Each wall is flat, endless, passes through zero and stands at right angles to its row. A trip goes straight from one point to another. List the walls that it crosses, first one first.
In the rows, 128 means zero.

Walls:
(1): [116 176]
(2): [ 99 100]
(3): [131 118]
(4): [146 115]
(5): [145 122]
(6): [149 159]
(7): [172 159]
Trips:
[111 198] to [192 127] => 5, 4, 3, 1
[130 116] to [130  75] => none
[121  88] to [185 168] => 7, 2, 6, 1, 3
[ 81 126] to [96 80] => 1, 3, 4
[135  95] to [158 116] => 7, 2, 6

Walls:
(1): [134 150 114 138 120 149 112 154]
(2): [166 139 129 111 137  93 131 112]
(3): [147 116 138 162  74 137 132  78]
(4): [152  81 127 145 158 141 174 124]
(5): [131  99 114 105 194  86  79 130]
(6): [ 80 127 138 145 149 126  91  98]
Trips:
[101 126 164 143 113 142 176 101] to [ 88 142  92  77 169  82 161 181] => 3, 6, 5, 2, 4
[147 104 182 127 123 130 179  68] to [164 162 141 178 122 170 146 152] => 1, 2
[196 150 157 177 192 108 144  90] to [163 164 121 167 181  90  73 164] => 6, 3, 1, 4

Walls:
(1): [129 128 183 122 165 119 122 122 159 180 143 147 110 146]
(2): [104  97 103 115 110  93 127 117 197 113 194 104 106 102]
(3): [153  86 149 134  99 121 112 100 145 185 134 107 144 184]
(4): [159  84 131 127 194 178 119 167 172 143 177 110 129 126]
(5): [180 144  61 159  95 141 121 127 150 138 164 144  71 124]
Trips:
[187 146 107 188 142 162 119 155  52 170 120 103  89 119] to [146 165 170 113 183 118 107  89 169 174 105 124 112 106] => 3, 1, 5
[158 137  97 124 145 157 113 128 132 168 136 137  73 108] to [118 149 137 100 120  74 103 164 149 180 171 138 168 140] => 3, 5
[ 93 165 182 129 131 176 113 178 125  73 125 130 135 128] to [ 82 130 129  92 150 143 153 155 137 130 145 120 129 124] => 1, 2
[ 95  93 132 154 163 115 116 140 138 117  86 162 148  90] to [124 184 177 159 136 117 101  69  95 125 126 169 120 121] => 4
[ 89 151 147 132 110 134 199 196 127  87  99 160 115 172] to [101  99 138 164 123 145 124 123 143 125 144 134 133 111] => 2, 4, 1, 3
[201  85 166  73 169 164 158  84 118 111 141 146  88 161] to [ 89 106 114 184 148 143 138 114 152 136 143 180 140 117] => 2, 3
[104 107 141 122 146 118 138 117 113 112 160 122  64 128] to [ 98 121 130 174 145 125 117 146  88  64 132  87 181 115] => 5, 1, 4, 2

Walls:
(1): [117 122 152 169  60 161  40 104 128 152 118 138 142 148 144 112 138 153
 112 163  91 117 153  49]
(2): [144 181  81 118 101 174 164  74  54 210  95  93 131  95 107 135  55  91
 122 138 140 105 162 131]
(3): [ 32 114 166 201 114 121 151 149 122  59 115  97 159 153 153 128 148 117
 174 108 152 123 194 137]
(4): [ 96 103 120 130  92 146 128 162 107  79 166  84 160 104 118 109 147 136
 152 130 146 127  89 100]
(5): [ 94 112 175 106 148 135 147 117 131 153 168  92 162 123 183 131 125 106
 110 157 148 164 150 127]
(6): [102 106  85 165 105 155 167 106  99 123 162 154 146  78 163  88 124  85
 128 180 156 130 137 132]
(7): [103  74  79 122  99  89 132 135 136 133 138 123  82  95  56 122 130 124
 136 160 182 104 102 105]
(8): [175  90 117 120 110 120 161 126 107 209 189 152 119 159 121 111 131 126
 142 124  85 101 123 124]
Trips:
[110  84 105  59 140 171  99 174 142 109  97  88  89 150 100 107 161 128
 131 125 120  80 110  88] to [133  46 139 169 152 159  90  81 155 126 113 155  74 138 170 140 107 110
 139 128 111  98 135 162] => 8, 4, 3, 6, 7
[ 90 127 140 127 151 189 123 118 170  74  79 123  96 161  90  81 131  74
 111 117  96 107  92 130] to [146 126 181 122 133 124 165 158 146 137  91  65 136 132  99 106 147 179
 137 163 129 106 142 131] => 1, 7, 5

Walls:
(1): [158 137 131 131 153 177 151 119 174 142 156 154 152 110 184 113 179 147
  93 132 106 124 133 147 137 130 182  67 130  79  78 113 119  81 131 103
 154 136  49 114 120 112 128 108 125 175 129 144]
(2): [ 99 138 177 113 129 150 180 112 175 120 104  56 109 141 115 144 157 100
 185 141  87 132 190  88  67 170 102 136 186 136 150  69 155 155 115  97
  87 112 116 110 147 104 112 191  91 157 118 131]
(3): [134 132 145  80 135 149 118 147  98 148 117 150 108 109  92 161 136 112
 140 189  91 129  77  85 142  67 166 115 158 159 103 183 122 130  77 104
 129 186 105 132 165 155 129 126 100  99 143 162]
(4): [119 140 142 118 140 108 106 147  71 158 122 101 101 145 125 166 161  96
  38 119 138 113 103 143  78 155 101 118  83 112 115 160 125 121 131 127
 174 135 152 143  73  83 132 197 124 159 136 127]
(5): [124 150 128 108 135 151 157 169  86 131 103  77 155 144 166 105 148 130
 133 162 104 119 132 126 144 153 133  99 181 147 170 128 110 109 123 132
  86 146 167 181 160 152 109 115 130  96 102 161]
Trips:
[ 55 134 143 178 156 108 116 160 128  93 118 166 139  81 103 128 170 134
 171  72 151 167  91 126 108 159 154 166 138 177 145 144 163 180 167 180
  63 152 105  71 131 123 111 185 138 106 109 148] to [220 190 116  90 158 166 107  98 182  96  25 155 103 100  87 126 169 113
 107 126  91 115 141 106  87 150 144 126 160 149 149 181  69 126 132 119
  72  96  70 133 170 106  97 123 149 180  72 159] => 3, 5, 1
[111 111 167 175 151 192 154 148  84 139 114 133  95  81 106 146 143 144
  78 126 114  92 145 102 123 146 144 155 138 124  87  87 143 127 164 126
 170 103 130 120 142 113 144 169 109 130 142 196] to [ 80 164  84  57 150 165 113 161 170 113  62 171 134 119 127 133  95 112
 126  65  67 143 191 107 132 120  82 156 111 120 118 156 161 128 105 131
 134 102 111  74 190 139 118 124  74 124 113 124] => 4, 1
[ 98 161 194 142 168 137 117 186 111 120 118 129 146 145 126 143 165 145
 127 105 171 137  94 123  95 128 158 138 156 118 188 129 119 145 147 163
 164 193  99 175 113 152  83 126 145 122 162 143] to [ 98 145 152 170 173 138 146  98 150 115  95 118 123 163  80 185 129  97
 167 167 129  79 139  89 100 159  85 210 106 124 116 117 143  93 109 156
 132 114 113 101 108 151  86 129 112 134 111 162] => 2, 5, 3
[139 111  94 125 102  89  82 108 195 168 131 123 159 150 160 102 133  96
  91  96 131 182 134 137 134 142 128 106 178  64 184 121 161 138 116  86
 155 116 153  92  79 159 177 123 119 159  89 184] to [103 151  95 150 129 120  91 133 108 130 138  97 146 117 106 119 107 122
 138 118 139 119  91 111 158 168 113 162 144 146 106  74 128 161 135  73
 128 172 137 135 169 122 158 152  99  93  78 155] => 4, 5, 1, 3
[143 117 167 133 164 131 137 146 183 181 142 125  90 148 137 141 104  92
 138 177 164  67 140 210 143 143 125 127  97 177 114 129 168 101 105 163
 138  87 171 186 144  74 158 164 120 193 156 131] to [150 158 128 154 138 135 103 111  96 155 170 119 103 124  89 136 125 114
 159 132  96 120 126 153  96 143  94 163 164 145 208  68 150 119 169 117
 131 146 133 114 169  93 180 129 105 192 131  87] => 1
[172  84 165  96 139 159  95 100 124 142 126 181 152 174 136  91 131  95
  89 133  92 147 153 121 134 130 138 100 122  92 143 103  86 124 187 140
 125 112 164  92 113  80 186 108  68 157 184 107] to [ 88 160 108  57 107 128 137 116  98 216 158 142  75 137 114 107 157 145
  69  89 148 139 180 138 150 183 113 126 125 148 139 126 181 172 160  84
 132 156 177 139 131 181 124  75 172 158 112 135] => 5, 1
[166 102 177 127  77 141 142  97 199 158  76 140 177 167 158 157 130 175
 136 107 118  87 100  89 122 122 163 100 104 122 125 128  95 108 141  83
  76  84 142 142 125 108 185 152 111 112  74 100] to [ 89 122 109 171 124 176  56 108 158 106 135 138 134 164 122 123 142  75
 110 146 148 151 103 140 148 163  99 123 125  89  72 105 146 143 131 134
 129 108 115 143 151 106 116 103 109 157 156  95] => 5, 4, 2

Walls:
(1): [122 184 149 127 142 164 132 166  89 144 111 138 124 168 173 103 114 127
 104 138  90 161 137 131 124 149 160 160 175 169 136 153 153  41 116 141
 136 122 120 167  95 147  93 121 185 161 176 145]
(2): [159 126 125 131 106 120 167  81  90 116  98 132 135 156 108 162 110 121
 112 110 118 102  87 112 122 119 145 149  70 131 143  46 153 100 120 163
 109  44 137 134  96 168 145 111 131 138 115 145]
(3): [111 107 157 142 139 109 120  97 129 119 138 112 163 152 130 122 130  93
 123 128  86 111 129 116  90  63 106 155 141  80  96 132 116 137 136 186
 138 121 175  99 194 131 126  80 100  93 121  91]
(4): [125 153 164 137 119 181 103 124 105 112 121 133 112 181 138 113 103 147
  96 131 112 120 153 177 111 133 111 145 168 131 152  87 123 155 140 115
 165 145 141 174  91 108 180 152 135 134  76 110]
(5): [141 215  94 209 140 119  89  59  83 157 117 151 144 114 175 122 154 119
  69  98 102 156  96 105 119  92 139 128 142  87 157 144 129 107 121 108
 128  70 208 126 150  91 154 158 124 215  72 112]
(6): [140 123 125 141 104 118 122 129 135 121 156 129 129 142 169 153  90 151
 132 136 148 113 144 158 120 115 100 159  88 157 182 143 113 124 124 109
  93  85 112 160 109  56 106 149 127 135 115 108]
(7): [146  94 110 129 117 133 127 142  96 131 103 133 163 135 131 156 100 130
 195 120 125 154  52 100 170 141 133 125 193 173  87 114 151 164 227 142
 120 114 115 142 161  82 130  95 168 111 161 127]
(8): [121 126 103 102 175 129  87 154 124 153 164 130 133 108 129 113 166 124
 128 127 112  99 130 184 109  94 142 119 154  92 155 188  92 151 113 119
 180 146 122 153 121 164 144 161 125  80 140 111]
(9): [150 124 138 156 138 106 111  95 120 100  83 137 135 133 109 152 136 138
 137 128 122 129 124  96 143 146 144 117 151  91  94 133 146 157 145 125
 132 111 124  95 126 152 174 125 144 164 115  53]
Trips:
[134 153 126  95 119 123 168 154  86 127  86  69  92 170   7 121 140 145
  84 113  77 106 161 113 121 111  98 162 146 114 161  97  72 139 152 155
 121  98  95  99 137 173 195 163 139 113  76 152] to [141 110 113  97 136 191  75 130 113 144 117 148 154 155 132  69  94  84
 151 145 129 139 113 162 104 131 152 114  80 112 145 122 111  71 133 105
 115 136 120 110 149 146 120 127 124 136 118 101] => 1, 9, 5, 6
[175 124 128 106 125 106 157 149 101  81  73  85 183 145 110 139 119 137
  91 103 112  85 179 147 169 123 170 133  76 168 141 144 128  99 153 199
 134 117 117  97  98 184 158 170 137 155 151 117] to [109  43 121 141 147 107 150 116 204  68 139 129 137 121 134 136 141 145
 139 103 106 134 120 109 111  76 115 123  96 117 121  96 169 101 155 125
 149  92 150 122 179 106 173 103 106 148 143 144] => 3, 1, 7
[146  93 137 195 128 120 160 137 109 110 116  55 206 140 173 111 151 127
 160 134 124 124 147 157 100 132 145 129 104 163 143 188  96 151 137  60
 156 190 138 120 116 144 144 136 109 203 163  93] to [ 94 134 126 171  86 123 108 178 120 141 116 120  80  96 107 149 132 161
  71  94  80 126  99 109 119 152 160 175 129 131  94 111 125 163 175  49
 173 126 126 111  89  94 142 108 145 123  66  97] => 1, 7, 8, 6
